Every row gives one point. Each copy is the shape, with its points in the same order, turned, moved and blurred by noise. Say if it was mirrored as well.
(in the rows, 128 means zero)

Shape (8 x 3):
[[126 127 120]
 [189 117 158]
 [ 91  82 172]
 [ 74 178  87]
 [101  84 115]
 [180  77  92]
 [ 88 128 107]
 [104 188 216]]
Copy 1 (8 x 3):
[[130 141 110]
 [151  81 154]
 [ 55 124 139]
 [134 210  89]
 [ 81 126  88]
 [143  69  73]
 [108 165  91]
 [127 182 214]]
Copy 1 is: only turned
Copy 2, 8 rows:
[[124 143 120]
 [109 213 103]
 [178 171 167]
 [ 97  70 145]
 [175 134 121]
 [150 169  50]
 [137 107 137]
 [ 75 180 218]]
Copy 2 is: only turned

Shape (8 x 4):
[[123 155 215 127]
 [197 156 108  33]
 [141  89  99  55]
 [163 131 137 143]
 [ 97  75 207 102]
 [122 143  61 146]
 [148  99 172 154]
 [ 84 123 156 144]]
Copy 1 (8 x 4):
[[ 94 184 186 156]
 [189 186 130  43]
 [143 114 111  53]
 [145 167 114 150]
 [ 44 131 155 119]
 [200 101 107 150]
 [ 94 163 110 159]
 [111 112 153 166]]
Copy 1 is: mirrored
Copy 2, 8 rows:
[[210  97 117 121]
 [157 232 189  98]
 [115 194 134  56]
 [135 143 121 147]
 [182 113  64  59]
 [ 65 128 164 128]
 [153 128  79 134]
 [136  80 113  96]]
Copy 2 is: only turned
Copy 3:
[[ 85 103 175  64]
 [118 234 207 145]
 [178 204 147 129]
 [109 121 159 151]
 [168 103 154  48]
 [101 163  84 178]
 [135  87 162 124]
 [113 109 105  90]]
Copy 3 is: only turned

Shape:
[[100 170 114  77]
 [149 224 155 100]
 [112  61 105 165]
 [175 105 128 196]
 [142 142 169 120]
 [137 115 153 153]
 [193  52 133 143]
 [105 122 169  83]
 [167  79 117 196]]
Copy 1 (9 x 4):
[[120 186 119 136]
 [189 186 155 187]
 [112  56 136  79]
 [178  42 148 134]
 [146 122 180 151]
 [145  86 172 123]
 [106  23 163 162]
 [107 152 189 125]
 [153  19 148 110]]
Copy 1 is: mirrored
Copy 2 (9 x 4):
[[ 81 184 137  99]
 [148 221 180  85]
 [131  65  96 152]
 [205  98 122 143]
 [140 149 178 137]
 [152 113 154 135]
 [172 105 122 214]
 [ 88 140 181 144]
 [193  81 105 155]]
Copy 2 is: mirrored
Copy 3:
[[162 146 190 116]
 [165 230 161 108]
 [124  86  80 163]
 [ 94 165  33 138]
 [160 166 114  93]
 [148 151  78 115]
 [ 74 114  77  94]
 [181 120 131  79]
 [ 94 125  50 148]]
Copy 3 is: only turned

Shape, 12 rows:
[[ 99  17 111 103  71  85]
 [141 103 204 162  55 137]
 [116 183  99 107 139 105]
 [116 137 176 173 198 106]
 [130 144 199 100 128 180]
 [ 50  51 158  98 191 176]
 [105 114 123 136  95 121]
 [156 108 170  87 160 130]
 [186 175 227 104  99  88]
 [145 135 128 141  98 124]
 [164 156  78  69 144 184]
 [119 105 152  79  92 133]]
Copy 1 (12 x 6):
[[122 199 151  98  53  57]
 [147 118 156 179 156  36]
 [115 153  90 105 186 160]
 [134  99 202 101 188 158]
 [185 139 148 203 181 140]
 [218 161 191 120  82 177]
 [139 142 116 115 136  93]
 [118 169 178 173 158 150]
 [100 161 173 194 249  90]
 [104 129 119 137 164 103]
 [115 164  65 181 137 197]
 [149 188 128 157 141 100]]
Copy 1 is: mirrored
Copy 2, 12 rows:
[[ 96  93  49 100 225 108]
 [201 160  87  54 151 125]
 [125 109 147 169  91 107]
 [ 99 152 131  98  71 187]
 [191  82 149  65 110 159]
 [ 71  32 125  33 127 168]
 [126 111 107 108 141  96]
 [149  85 142 108 146 193]
 [240 141 107 140 106 180]
 [152 138 134 117 136 109]
 [144  80 233 148 158 117]
 [165  77 104 106 161 124]]
Copy 2 is: only turned
Copy 3, 12 rows:
[[196 201 165  77  79  81]
 [188 172 121 163  83 199]
 [114  85 140 161 154  91]
 [125 112  68 101 179 170]
 [117  89 104 145  66 185]
 [121 118  48  43  59 104]
 [159 150 125 145 110 108]
 [101 115 144  90 105 166]
 [154  85 186 155 133 230]
 [133 150 137 167 123 136]
 [ 37 109 153 164  85  96]
 [149 122 154 124  69 130]]
Copy 3 is: only turned

Shape (13 x 8):
[[ 66 159 105 159  80 197 140 128]
 [132  77 133 156  71 167 133 189]
 [ 92  66 155  89  60 104 132 103]
 [162  65 123 115  96 185 148 127]
 [126 119  84 124 141 100 108 161]
 [180  70  88 106  81 121  97 108]
 [145 116  93 120  80 120  73 218]
 [153 154 132 149  73 106 143 142]
 [ 98 119  52  48 127 180  79 150]
 [150 141 107 158 169 101  45 174]
 [162 162 144  38 163 174 116 192]
 [ 67 166 163 107 113  96 141 108]
 [152  80 157 143 143  90  36 101]]
Copy 1, 13 rows:
[[153 182 172 166  74 139  69 109]
 [163  93 190 134  80 198 120 144]
 [159 101 183  46 104 105  85 168]
 [108  95 188 110  52 138 151 145]
 [122 149 163 101 165 166 155 123]
 [ 80  84 212  73 124 137 130 112]
 [113 117 210 127 169 218 111 156]
 [152  97 165 158 148 124 109 125]
 [ 56 215 209  93 112 166 123 164]
 [ 85 129 111 117 187 215 130 106]
 [ 62 157 135 160 126 155 160 229]
 [165 164 112 110 140  88  82 159]
 [ 78  79 101  44 146 168  99 107]]
Copy 1 is: only turned
Copy 2:
[[144 101 163 142 239  86 138 147]
 [ 89 100 148 120 219 143  93  63]
 [111  25 163 188 138 138 135  90]
 [ 61  54 138  97 186 103 106  86]
 [ 73 125 151 134 153 180 114 161]
 [ 74  30 169  99 149 160  80 129]
 [ 79 128 212 119 189 198  79 109]
 [152 101 147 103 158 160 119 112]
 [ 28  95 233 128 176 110 138 179]
 [ 72 166 161 123 126 166  42 165]
 [ 48 166 211  72 120 102 165 105]
 [157 110 157 185 123 121 164 139]
 [ 91  94 152 162  81 135  23 131]]
Copy 2 is: mirrored
